Each row of a before or after table is a point. One or more steps were done to the points. Then noise was added and the rows were shuffled. The steps act on columns, c1 being the first. Write out the steps. A step turns or swaps two columns, mirrors them in a line or flattens them onto one, adds a multiple of one to another, or multiplies or shifts one. Angles are multiples of 10 degrees, from the lower column toward the higher: turns from -170 to 170, lines from 10 to 170 but not 90. Use the fewest steps. Two steps may share a column if one is a turn and the other turns, adds or multiplies; they go together, in the order done. Otherwise the lowest column goes first.
In the rows, 128 means zero.

Before:
[[116 125 136]
 [104 107 130]
 [132 128 125]
 [138  97 133]
 [112 152 168]
 [130 107 145]
 [139 123 124]
 [119 144 130]
 [125 121 110]
 [121 119 100]
 [128 102 111]
 [150 124 127]
 [125 119 152]]
After, 13 rows:
[[104 119  77]
 [121 139 152]
 [109 118 178]
 [129 124 120]
 [117 132  44]
 [139 142 135]
 [100 143 134]
 [127 115 116]
 [117 128 200]
 [145 151 248]
 [132 107 125]
 [120 128  74]
 [102 109 143]]
Steps: turn c1 and c2 by -70 degrees; multiply c3 by 3

Before (11 x 8):
[[129 102 114 115 109  89 146 153]
 [ 89  99 103 176 181 142  83 156]
 [115 109 137 143 170 144  76 138]
 [138 100 120 133 105  87 133 157]
 [109 148 110 110 138 137 117 111]
 [121 122 132 108 123 165 142 110]
 [119 135 122 125 112 148 126  66]
 [108  70 117  98 101  88 130 144]
 [102 154 145 127  95 156 140 117]
 [110 132 136 127 141 144 149  98]
 [ 93 157 158 136 137 144 131 104]]
After, 11 rows:
[[109  89 136  54  98  86 135 144]
 [123 124 140  78 122 167 118 108]
 [ 90 107 103 248 181 142 172 155]
 [127 105 151  95 109  91 130 154]
 [140 108 137 143 106  88 133 159]
 [108 143 128  82 137 137 148 110]
 [ 96 149 119 147 138 144 105 105]
 [103 145 129 124  98 156 106 117]
 [118 134 131 119 112 148 134  65]
 [113 117  77 164 171 142 145 138]
 [111 135 145 125 142 143 110  96]]
Steps: multiply c2 by 0.7; turn c3 and c7 by -120 degrees; multiply c4 by 2.5

Before:
[[160 105 140 136 127  86 153 138 119 180 127 169]
 [165 142 146 183  63 101 109 172 127 135 142 156]
 [ 59  94  69  93 126 128 134 101 172  41 172  96]
 [207 168 123 148 150  85 153 172  90 108  82 119]
 [181 155 130 135 100  83 120 123 169  98 179 202]
 [150 147 120 137 196 146 137 139  64 145 165  94]
 [167 172  68 160 193 127 162 201  99 178 125 128]
 [ 97 131 138 120 126 113  99 148 149  56 132 221]
 [ 86 129  97  73 120 124  44  93 197  68 132 156]
 [ 77 169 127  75  68 112 125 106 155  99 156 178]
 [ 74 120  53 127 122 174 131  42 146  59 135 124]]
After:
[[189 126 131 171  97  84 119 149 168 147 179 189]
 [ 52 130  73  84 132 129 132 200 173 178 169 111]
 [101 143 146 166 123 113 100 156 147 199 139 212]
 [ 92 147 121  93 123 123  46 199 193 149 129 179]
 [168 119 159 190  66  99 112  89 126 151 148 124]
 [140  89 134 160 128  82 150  93 119  90 123 156]
 [185 141  59 150 204 129 166  38  98 137 125 114]
 [106 190 129 105  63 105 131 169 159 140 161 201]
 [216 127 116 137 150  85 152 112  87 170  77 113]
 [151 133 120 123 195 152 134 112  59 122 160  89]
 [ 77 144  51 123 121 174 135 240 148 135 130 126]]
Steps: turn c1 and c2 by -30 degrees; add -0.3 times c7 to c3; turn c4 and c12 by -30 degrees; turn c8 and c10 by 140 degrees

Before:
[[157 140 127  97 162 162 107 132 137 154  74  52 115 159 157 162 141 156
  138 153 123 146 125 142]
 [114 112 105  82 111 192 138 152 148 172 126 123 114 168 153 178 167  93
  160 154 110 113 236 111]
 [ 78 188 180  55 134 119  58 136 139 133  66 113  96 112  71 167  78 108
  114 133 155 151  70  44]
 [ 93 119 149  61 132 185  85  86 131 137 100  88  95 103 163 142 178 132
  196 160 107  88 186 148]
 [ 94 123 156 131 135 183 114 138 101 148  73  97 123 150 162 161 108 129
  204 138 151  66 177 144]
 [120 210 171  96 176 102 110 112 107 123  36 163  91  76  86 128 106 119
  108 174 145 130 113  73]
 [118 183 179  86 147 127 130 114 150  94  52  91 178 107  92 131 106 112
  147 129 105 131 118  62]
 [113 107 156  71  84  19 144 174 185 155 172 200 167 115 179  89 121 189
  189 130 154 129  56 175]
 [134 182  95  72 152 161  71 127 125 103  57 141 132 124  58 124 118 122
  135 118 133 111  90  81]
 [177  86 165 102  84  70 112 129 158 194 155 196 173 134  97 149 113 158
  176  95  56 155  99 189]
 [ 76 149 145 112 152 182 126  95 156  86  54 156  74 115  89 131  93 111
  122 160  86 148  72  91]
 [121  94 130  97 163 208 126  87 151 141 110  65  90 121 156 141 128 118
  151 103 181 109 224 151]
 [151 133 126 100  66  44 163 119 125 181 225 194 174 134 168 146 134 106
  194  79  65 146  57 214]]
After, 13 rows:
[[ 75 147 147 111 153 183 128  97 154  84  53 158  75 116 111  97  92 110
  120 160 112 148  72  90]
 [176  85 166 101  84  71 112 129 158 193 154 198 173 135 132  89 112 159
  189  95  97 155 100 191]
 [114 113 104  84 109 192 137 154 146 174 125 124 115 170 183 123 165  91
  174 155 122 112 233 113]
 [151 132 125  99  64  45 164 119 125 183 226 194 175 135 166 153 135 106
  213  80 103 144  54 213]
 [114 108 155  71  80  19 145 172 188 153 172 201 169 117 119 192 119 189
  206 130 137 129  54 171]
 [ 94 117 148  60 134 181  84  86 128 136 100  88  96 102 159 151 180 132
  215 160 120  87 186 149]
 [118  97 132 101 161 207 126  85 151 140 110  66  90 122 154 145 129 118
  161 104 148 108 225 153]
 [158 141 128  94 161 161 106 132 137 151  75  53 115 160 172 136 141 157
  141 153 127 146 127 141]
 [119 208 170  97 177 102 109 113 105 124  35 163  90  75 109  93 105 119
  102 174 135 130 112  74]
 [ 76 188 181  52 133 119  56 136 141 132  64 113  99 113 135  60  81 109
  109 135 137 150  71  45]
 [ 93 125 156 133 132 181 117 138 102 146  73  97 123 152 171 144 107 129
  227 137 137  66 176 146]
 [135 183  95  70 153 162  72 127 124 106  57 140 130 123  92  69 117 124
  138 116 130 110  91  79]
 [119 182 178  84 146 127 128 113 153  93  54  91 180 107 114  94 108 112
  151 129 120 131 118  62]]
Steps: mirror c15 and c16 in the line at 30 degrees; multiply c19 by 1.3; multiply c21 by 0.4

Before, 10 rows:
[[133 106  92 147  83 137  73  30 113  65 149  65 202 124 141 163 147 127
   87 131 173 177 129 153 146 167 189 178  81 124 168  85 112 164  87  97
  130 222 129  99 148  92 138 182 176 116 105 161  89 135 164 161 120 113
  111 121 123  98  80 115  81  74  71 203]
 [138 146 190  94 149 109 100 126 138 181  83  94 107  68  80 193 114 101
  100  92 115 100  95  84 152 178  81 144 112 110  96 158 163 108 105 144
  133 142  91 140 144 131 185 183 172  80 154 122  52 111 134 110 163 161
  181 104 158 109 133 103 166 145 117  91]
 [173 119 113 128 105  89 112 170  53 162 160 143 129  85 203 130 141 105
  198 180  77  86 128 137 119 131 129 126 168 181 141  88  69 146 114  69
  177  81 178 214  90 148  88  96  84 170 121  93 201 146 160  76 103 158
  119 207  75 178 118 162 119 118 136 178]
 [112 146 168 119 130 118 136  70 144 101 129  42 134 105  96 208 104  90
   47 117 182 163 104 111 178 215 155 114  55 109 138 163 161 118  94 164
  107 188  86 161 169  49 162 127 134  69 100 156  63 154 175 140 113  94
  132 130 143 110  55 133 149 121 112 116]
 [126 148 133 131  98  61 141 143  54 146 113 148 155  89 163 119 132 151
  124 209  87  92 132 117  75  97 133 113 150 236  97  56  64 143 122  89
  195 107 159 187  71 149 125  82 107 157 141  71 156 145 164  92 135 158
   98 188 113 149 155 193 135  53 143 137]
 [155 220 154 138 165 102 170 107  98 178 132 116 135  81 126 175  74  83
  148 144 106  67  90  97 110 125 125 128 159 158 132  67 127 108 100 138
  186 109  92 193 135 125 143 127 119 122 121 119  97  97 201  69 154 155
  149 142 119 189 141 152 115 139 113 162]
 [145 151 173 147 113 120 129  93 127 163  70  68 147  90  77 180 131  55
  119 155 123 145  89  93 164 150  80 142 139 109 119 131 202  90 141 186
  187 162  57 132 145  89 182 138 133  58 124 112  77 117 139 138 197 103
  155 120 154  94  70 110 163 169 134  89]
 [151  91 120 184  66  51 159  76 101  96 180 161 204 143 175  90 184 119
   91 159  90  77 134 180  90 135 179  58 174 176 163 141  65 172  93 104
  173  72 190 176  93 130  95 105  68 151  72 116 141 219 147 108  98 146
   55 160 112 167 173 180  83 102 203 198]
 [183  99 143 192  85  95 162 113 102  78 112 119 206 154 210 104 154 158
  105 162  80 107 165 192  87 108 194  37 150 209 155 198 134 221  75 129
  137  83 176 162 161  82 113  80  42 102 106 188 142 158 140 145 102 169
   47 165 100 140 161 200  88 104 187 201]
 [129 179 190 125 143 119 141 150  90 173  73 109 104  72 133 175 117 103
  134 113 126  88  54  69 135 127 128 124 160  94 106 135 143  58 119 191
  166 159  73 154 164 110 157  85 141 109 186  81 114 154 174 105 151 151
  147 110 119 107 146 154 134 169 170 126]]
After (10 x 64):
[[130 178 192 124 141 119 140 150  89 173  73 109 103  71 132 175 117 103
  126 113 125  89  52  67 137  49 127 120 158  95 114 133 143  57 118 189
  166 160  74 156 166 109 157  86 143 110 185  82 114 154 173 105 149 151
  148 109 117 106 147 153 135 172 170 126]
 [138 144 191  93 148 109  99 126 137 179  82  93 105  68  81 195 115 102
  132  90 113 101  95  85 151  70  81 160 112 109  68 158 163 108 102 142
  133 140  89 140 145 131 185 182 171  78 155 121  50 112 134 113 165 160
  180 103 157 107 133 104 165 146 117  90]
 [173 118 116 129 102  90 111 168  53 161 162 144 130  85 202 130 142 103
  148 180  78  83 131 139 119 156 130  63 167 182 135  89  67 147 115  70
  176  83 179 211  89 148  88  96  84 171 122  92 202 144 158  75 104 158
  120 205  76 179 118 162 119 119 136 177]
 [133 106  93 146  85 137  70  30 111  64 151  66 202 124 138 163 148 126
  161 129 176 177 126 152 147 218 190 184  82 124 124  85 112 164  86  96
  129 222 130  99 148  92 138 183 175 117 105 160  87 136 165 160 121 113
  111 123 121  98  80 113  82  72  71 204]
 [185  98 142 190  86  95 162 114 102  75 111 116 208 155 211 106 154 158
   37 163  80 108 165 191  85 122 194 117 151 209 161 200 135 221  76 128
  137  82 172 164 161  84 114  80  44 103 108 186 142 158 141 146 101 170
   47 165 101 143 163 199  89 103 188 202]
 [145 152 173 148 112 119 130  92 127 163  70  70 147  90  78 181 131  52
  137 156 122 145  88  93 164  91  78 139 138 109 105 130 202  89 140 187
  188 161  58 131 145  91 181 140 135  58 125 113  75 116 139 141 194 103
  155 121 155  93  69 110 164 168 134  90]
 [152  90 120 183  67  52 161  76 102  94 180 160 206 141 175  91 182 118
   49 158  89  77 133 182  88 170 180 139 176 176 145 141  66 172  93 106
  170  70 190 176  92 131  93 104  67 152  71 115 140 220 148 110  98 148
   52 159 112 167 172 181  83 102 203 198]
 [156 221 154 137 165 104 168 106  99 179 132 117 136  82 124 176  75  81
  134 143 107  65  92 101 108 103 124 109 160 157 133  66 130 110 100 139
  186 107  94 191 135 127 144 127 121 122 122 117  97  94 201  70 155 155
  150 142 119 191 142 152 117 140 112 162]
 [114 146 169 121 129 118 136  69 144 102 128  40 136 105  98 205 105  90
   85 115 182 160 105 110 179 152 156 201  55 111  68 164 161 119  95 164
  108 186  87 160 168  49 162 125 133  71 102 156  62 155 176 140 111  94
  133 132 142 109  54 134 149 120 114 115]
 [127 149 132 131  99  60 142 143  56 143 112 151 152  89 164 119 132 151
  114 210  89  92 132 117  76  80 131 126 148 238 133  58  63 143 121  89
  198 103 159 185  73 150 126  82 106 157 141  73 155 143 162  91 137 158
  100 188 114 149 154 194 135  56 145 138]]
Steps: turn c26 and c31 by -50 degrees; add -1 times c3 to c26; turn c19 and c28 by -70 degrees
